Each row is a point. Examples show where two turns around zero, p and q, send a point. Where does a point land after both, in the order given? Backwards means that the second turn is done in reverse. Each puzzle has new turns, and all numbers are rounded.

Turn p:
[ 7 44] -> [24 38]
[-47 -30] -> [-55  -9]
[21 17] -> [26  7]
[-1 -2] -> [-2 -1]
[ 20 -30] -> [  6 -36]
Turn q:
[-10 -26] -> [-18 -22]
[  7 -36] -> [ -4 -36]
[-11   5] -> [-9  8]
[14 57] -> [31 50]
Where do these land?
q, then p: [ 11 -14] -> [ -1 -18]
p, then q backwards: [28 -6] -> [27 -9]
q, then p: [-8 51] -> [28 43]
q, then p: [-31 -30] -> [-43  -2]

Turn p:
[ 23 -35 -18] -> [ 18 -41  -9]
[ 29 -21 -24] -> [ 23 -30 -20]
[ -5  30 -19] -> [ -7  23 -27]
[ 24 -21  41] -> [ 29 -10  42]
[-44  20  31] -> [-37  33  29]
[-27  28 -11] -> [-27  26 -15]
Turn q:
[41 19 -3] -> [ 33  27 -14]
[-14 -41  38] -> [  2 -31  49]
[-36  28   0] -> [-42  17  -1]
[ 35 -44 -14] -> [ 44 -36  -9]
[  5  12 -15] -> [  0   8 -18]
[-32  26  -6] -> [-38  15  -7]
Where do these land?
p, then q: [ 8 23 -5] -> [  1  16 -19]
p, then q: [ -5 -50 -26] -> [  4 -56   8]
p, then q: [ -5 -31   9] -> [  5 -20  25]
p, then q: [-20  27 -47] -> [-34  -8 -46]
q, then p: [22 12  8] -> [19 16 -8]
p, then q: [ 1 19 60] -> [ 6 51 37]

Turn p:
[  1 -25  26 -32] -> [  5 -29  15 -35]
[ 0 57 25 47] -> [-7 54 42 37]
[ -1   1 -32 -26] -> [-10   3 -36 -18]
[-16   4 -41  -3] -> [-21   4 -38   9]
[29 42 12 25] -> [19 49 20 14]
[-13 -30   9 -27] -> [ -6 -36   0 -24]
[  0 -50   2  15] -> [ 20 -45  -3  16]
Turn q:
[ 7 19 -4 50] -> [  7   8 -18  50]
[-20  19 -38 -14] -> [-30  20 -28 -16]
[ 19  10 -29 -22] -> [ 10  17 -26 -27]
[-12 -17 -32 -19] -> [-19 -13 -23 -28]
[ 11 -42  -8 -35] -> [ 10 -31  -1 -46]
[14 18 50 21] -> [25 13 39 34]
[-18  -7  60  19] -> [ -2 -15  56  32]
Where do these land?
q, then p: [ 14 -28  18  -3] -> [ 27 -20   7 -12]
p, then q backwards: [ 11 -42 -21   0] -> [ 23 -32 -20  19]
q, then p: [10 50  2 -2] -> [-9 49  9  6]
p, then q: [-44  16  33 -23] -> [-38  -8  47  -8]
q, then p: [ 20  43 -16 -21] -> [-11  50 -10 -16]
p, then q: [-11 -40 -15  48] -> [ 15 -44 -25  38]

Turn p:
[ -4 -47  33 -26  -8  15] -> [ -5 -41  23  -6  -5  45]
[-14  14  36 -18  35  10] -> [ 8 11 49 -5 25  8]
[-14  13 -95  47  -2   1] -> [-38  33 -82  26  19 -36]
[ 18  -1   6  29   8 -23] -> [ 20  -7  -2  27  -8 -23]
[ 22   3  13 -30   8  16] -> [ 26   0   8 -23  10  22]
[-14   3 -31 -24 -22 -26] -> [-24 -12 -21 -34  -5 -24]
[  7  15  38  21 -19   6] -> [ 13  16  24  14 -36   7]
Turn q:
[15  0  2 -3 64  1] -> [ 35 -17  -7 -35  40   0]
[-12  15 -17 -19   4 -17] -> [-13   9  -9 -23  -3 -21]
[-12 -97   7 -15 -10  11] -> [-25 -72 -43  27 -12  40]
[ 20  23 -24  10 -11 -18] -> [ 14  22  -1  10  -7 -35]
[ 24  14 -14  31  12  11] -> [33 20 -1 17 20 -6]
[ 11  21  67  -1 -19   5] -> [  7  -6  66  -2 -22  23]
[-74  24 -23   6  -9  -1] -> [-66  41  -7 -10  23  -2]
[  3 -21  31  12 -18  -5] -> [ -6 -25  22  24  -8  11]
[ 24  20 -30 -20 -12  11] -> [ 21  27 -21  -8 -27 -11]
Where do these land?
q, then p: [ 26  26   0  41 -50  27] -> [ 24  50   4  32 -45 -12]
q, then p: [-22 -27  14  -3  -6  34] -> [-23  19  -8  12  11  38]
q, then p: [ 11 -22  -3 -11   9 -65] -> [-11 -65  -1   4  -3 -26]
p, then q backwards: [-11  21  24  -9  32 -18] -> [  6  30  21  21  13 -23]
p, then q: [-23  22 -41 -19  -6  -2] -> [-26  12 -15 -41   3 -20]
q, then p: [ 29  29  45 -19  12  15] -> [ 39  -6  21 -24 -22  37]
q, then p: [ -9 -48 -41  19   9   9] -> [-18   4 -45  30  34 -12]

Turn p:
[  8  44 -12 -26  20 -16 -37 -33  15] -> [  7  34  39  -5  23  -4 -41 -32  12]
[ 34 -28   4  31  28   6  35   0 -14] -> [ 11 -28 -35  13  -7  -1  27 -34 -30]
[ 19  34  28  -3  -6 -17  -4  14  29] -> [  9  20  12  27   5 -46 -11   7   1]
[ 52 -35   8  18 -25  43  29  22 -32] -> [ 21 -15 -37   6 -18  13  31  22 -71]
[  3 -23   7 -34   7 -29 -24  13  -4] -> [-15  -8   1 -37  31 -25  -9   6  -2]
[  2  28 -13 -28 -14 -22  34 -11  -1] -> [-22  46  15  -3  -4  -8  25 -12   1]
[-58   4   4 -39  19  32 -26 -19  38] -> [ 11 -23  70 -26 -11   9 -13   9  46]
[-78   6  32  -9   4  -3 -38 -39  12] -> [-34 -26  43 -13 -29   5 -51   7  54]
[ 42 -12 -14  24 -34  -7  13  -8 -13] -> [ 10  28 -47  -1 -15   5   2  -1 -31]
[ 29 -16  -4  28   1  -9  39  36 -30] -> [ -9  -8 -48  23  12  -1  41   0 -30]
[ 26   5 -14  29  -5  19  14  36 -51] -> [ -5  -3 -32  34  21  33  21  14 -42]
[-79  -7 -26   7   4   3 -35  -9  53] -> [ 16 -16  20 -19  -8  20 -21  16  94]
Turn q:
[ 19   4  -4 -23  51  22  26 -43 -14] -> [-39 -10 -18 -16  61   8   9   1 -26]
[-20  11  42  26   1 -12 -15  73   9] -> [  1  23  57  -2 -40 -40  -1  19  38]
[ -1 -36  -2  31 -27   6  24   0   3] -> [ 17 -13  14   5 -17  34  37  -9   8]
[  8  17  -1 -36   8 -16  30 -54  19] -> [ -9  20 -59  -4  31  -7  23  -7 -25]
[ 26  34 -20  11   5  17  -2 -79   5] -> [  5   7 -36  39  69  19  -7 -27 -14]
[-52 -15  24  -6  -5   8 -31  29  -3] -> [-10  12  25 -31 -41  -9 -24 -26  24]
[ 34  29 -23 -40  -2  41  22 -39   9] -> [ 10  24 -32  -9  56  31 -11  16 -41]
[-11   1  38  -3 -19 -23 -27  49 -43] -> [ 16 -11  47 -13 -42 -50 -16  -8 -10]
[ 13 -39  -9  17  -8 -21 -32  33  19] -> [ 24 -35   1   0 -31  -2  -5  20  43]
[-17  -6 -45  22  -5 -22   6  31  -4] -> [-15 -15   2  32 -46  17  -4  21   2]
Where do these land?
q, then p: [-44  35  14  -7  19   0   4  24   8] -> [-30  24  23  23  -1  -7 -22  19  32]
p, then q: [-37   7   9 -32 -80   8   7  12  15] -> [ 21  57  29  -9 -52 -23  -9  38  -7]
p, then q: [ 35  21  -7 -13 -32  -8   6 -36 -22] -> [  2  21  11  22   8 -14 -35 -23 -42]
p, then q backwards: [-14 -23 -58 -17  12  31 -27 -15  -5] -> [ 11 -42  -1  -7 -18  63  -1  -6  13]
q, then p backwards: [-12 -20  30  15 -13   5  31   4 -28] -> [  2  -2   0 -34  21  22  37 -13  -1]
q, then p: [  3 -25 -14  38  48 -51   9 -18  39] -> [ 24  -8 -33  -3 -20   1  47  -6  68]
q, then p backwards: [  3  -2 -38  -9  12   9  -1 -26  19] -> [ -6  -8 -21  31  -6 -10 -15  10 -29]
q, then p: [ 11 -19  43  56  12   3 -13 -52   4] -> [ 21 -22   1  -4 -39 -25   9 -71  17]
p, then q backwards: [ -1   3 -29  23   1 -17  -5  33 -31] -> [ 16   9 -26   1  21   9  15 -37  25]
q, then p: [ 44  63  30  -6 -11  30  20  31   4] -> [-22  -6  13  62  50 -35  -4  -8 -30]
q, then p backwards: [ 13 -41  20 -49  32 -12 -30  43  -2] -> [-24 -63  31 -31 -17 -13 -30  -2  25]
